Each row is a point. Before rounding, the points of a table are all equally far from one centre. They may lie mostly on one side of it. Where is the centre, to within rounding?
In the rows, 128 means zero.

Points (6 x 2)
[[ 77  60]
 [165 128]
 [166 119]
 [121 177]
 [148  73]
 [159  88]]
Centre: [104 117]

Points (13 x 9)
[[142 173 180 153 164 134 162 129 120]
 [161 165 100 192 116  96  50 114  87]
 [ 89 147 119 183 158 122  52 159 138]
 [126 184 176 125 145 102 131 195 152]
 [167 180  99 202  89 111  94 158 116]
 [178 208 109 116 163 108 122  97 128]
 [157 181 113 168 165 161 100 173 129]
 [209 142 162 152 104 131 106 149 135]
 [ 82 209 171 162 171  81 108 105 108]
 [178 160 198 197 114 138  99 108 155]
 [153 157 147 145 157  46  54 183 110]
 [115 187 144 119  90 150  80 123 160]
 [172 198 115 125 112  94 141  92 161]]
Centre: [143 173 146 160 138  95  92 129 138]

Points (24 x 18)
[[147  96 100 159 117 180  91  64  82  64 108  98 105  94 175 116  92 147]
 [154 145 161 129  84 202  97 101 120 112 165 112 114 165 163  82  76 133]
 [154 121 161 169  79 142  95 127  89 122 172  89 144 176 128  28 107 108]
 [182 121 132 133 113 214 145 183 111 130 148  80 116 147 144  80 125  92]
 [134  59 122 204 110 206  91 138 156 164 156 115 121  75 155 133  96 123]
 [153 123  42 179  77 192 118 149 124 160 103 104 120 117  81  95 136 167]
 [124  59  88 164  98 196  91 154 141 120 160  94 118 110 122 146  83 160]
 [181 147 103 219 109 229 146 130 135 132 131  75 145  88 142  58 108 188]
 [ 99  92 122 130 119  89 112 165 122 148 125 142 174 123 160  60 129 112]
 [115 137 128 185  99 146  46 154 110 168 114 101 154 145 184 149  68 103]
 [191  92 159 172  49 122  91 116 117 128  95  80 127  89 168  34 108 155]
 [174  81 125 181 144 201 122 200 114 152 111  88 197 158 180  92 154 159]
 [115  62 105 154 153 170  74 128 113 150  63  95 102  94 179 113  76 129]
 [165  89  92 186  80 139  98 163 122 192 115  90 114 140 218 119  69 158]
 [145 120  63 180 103 211  57 103 102 119  75  96 156  72 163 144 103 115]
 [119  74  97 159  93 164 127 166  99 183 119 149 192 123 212  94  74 142]
 [145  81 149 130 125 180 104 147 162 125 111  75 125  51 129  59 131 121]
 [174  93 114 177  56 140 142 134 119 144 140  47 141 106 203 118 147 191]
 [120  71 129 188 127 162 113  85 118 127 132 141  73 166 122  78 108 144]
 [ 86  66  79 169 142 152  47 148 131 105 103 110 155 124 174 122  95 113]
 [174 150 131 201 135 183 111  54 116  94 108 108 108 105 134 113  69 130]
 [156  68 124 120 114 148 120 148  66 138 128 138 137  86 191 131 100 163]
 [147  73 136 174 139 146 131 175 118 184 111  73 140  90 135 127  52 120]
 [155  79 150 206  96 139 103 173 153 136 106  93 187 110 200  89  40 147]]
Centre: [149 111 111 176 109 162 110 125 119 135 115  98 154 126 155  89 112 136]

Points (28 x 24)
[[158 161 149  91 145 118 165  71 119 126 104 126 182 111 151 176 128 123
  193  23 109  96 120 160]
 [131 110 176 145 114 111 179 104  51  97 157  99 157  86 138 154  63 131
  108 159  92 123 152 149]
 [116 157 172 106  75 110 213  43 118 167 104 119 145 149  88 166 132  79
  170 101 109 132  45 158]
 [ 99 141 133 153 130 164 166  48  52 167 104 126 126 152  93 159  81  98
  123  93  69 136 104 203]
 [128  71 156 183 157 147 124  83 151  85  86 124 182  81 132 125  37  96
  108 113 113  93 109 160]
 [147 134 197 147 135 127 180  85  67 122  95 126 101 131 211 155  93  75
  155  73  57 135  98 152]
 [154  95 190 179 155 180 132 100 160  95  96 109 127  67 147 117  54  84
  131  83  62 107  95 167]
 [209  76 134 109 176 130 143  90 151 189  95 105 165 127  80 143  29 108
  154  64 120 112  85 141]
 [138  89 200 140  74 118 155 119  38 163 139 159 103  92 101 147 138 138
   99  78 118 161 102 172]
 [122 129 199 137 143 213 146  54  84 150 137 132 144  70 159 134 112 139
  117 102  82 159 137 114]
 [123 178 189 129 102 110 148  78  58 102 101 177 120 104 109 139  97 130
  117  68  78 130  84 119]
 [164  68 113 158 129  79 136 128 128 169  68 156 174 126 224 155 135 101
  107 136 156 121 117 171]
 [129 164 166 155 122 141 155  73  42 188 158  73 159 121 162 134 111 108
  152 119 105  95 107 199]
 [168 142 211 125 172 129 190  72 109 182  52  91 148 128  91  95  63  55
   88 130 119 120  92 131]
 [162 110 129 159  93 155 111  77 190 173  66 124 140  57 122 127  95 171
  127 120  75 160  87 208]
 [131 148 157 143 151 159 178  29  94 134 106 153 175 120 200 134 107 140
  197 108 138 126  89 168]
 [ 89  96 163  97 132 158 181  90 143  89 125 110 159 153 153 103 144 110
  101 109 113 122  69 218]
 [167 156 164 177 117 121 118  92  98 153  69  52 109 145  74 127  83 110
  101 109  46 103 102 187]
 [168  74 186 117 112  64 143  99  45 147 103  71 112 152 116 140 161  85
  103 105  78 123 123 141]
 [118  43 232 149 111 126 138  64  74 179 111 134 140 136 135 173  65 139
  101 127 110 103 130 147]
 [161 167 154 121 136 100 135  68 101 123  82  42 139 131 116 172 124  86
  174 103  46  76 101 155]
 [155 164  98 109  93 160  98  75 116 101 115 106 154 124 125 155 106  79
  109 112  96  87  65 186]
 [101  89 144  58 134 151 115  78 132 163 137  97 115 130 123 174 106 119
  143 126 135 194  42 154]
 [173  71 148 132  83 134 128  84 101  83 109 101 187 136 114 155  68 119
  125  87 112  76  68 176]
 [150 114 175 148  89 105 139 105  70  80 129  77 174  75  98 106  96  99
  137  75 110  82  88 158]
 [152  94 191 147 120 149 170  98  51 114 128 143  72  88 168 145  79 125
  154  42 122 127 146 145]
 [163  67 166 122  75 142 216 145  90 124 117  97  93  82 172 145 151 119
  103  61 106 121 144 179]
 [192 143 140 104 152 126 232  76 111 141  79  98 171  60 126 171 112 133
  141  56 132  73  75 161]]
Centre: [142 114 149 137 129 129 160 110 131 158  94 118 122 116 126 136 116 121
 137 117 121 119 110 140]
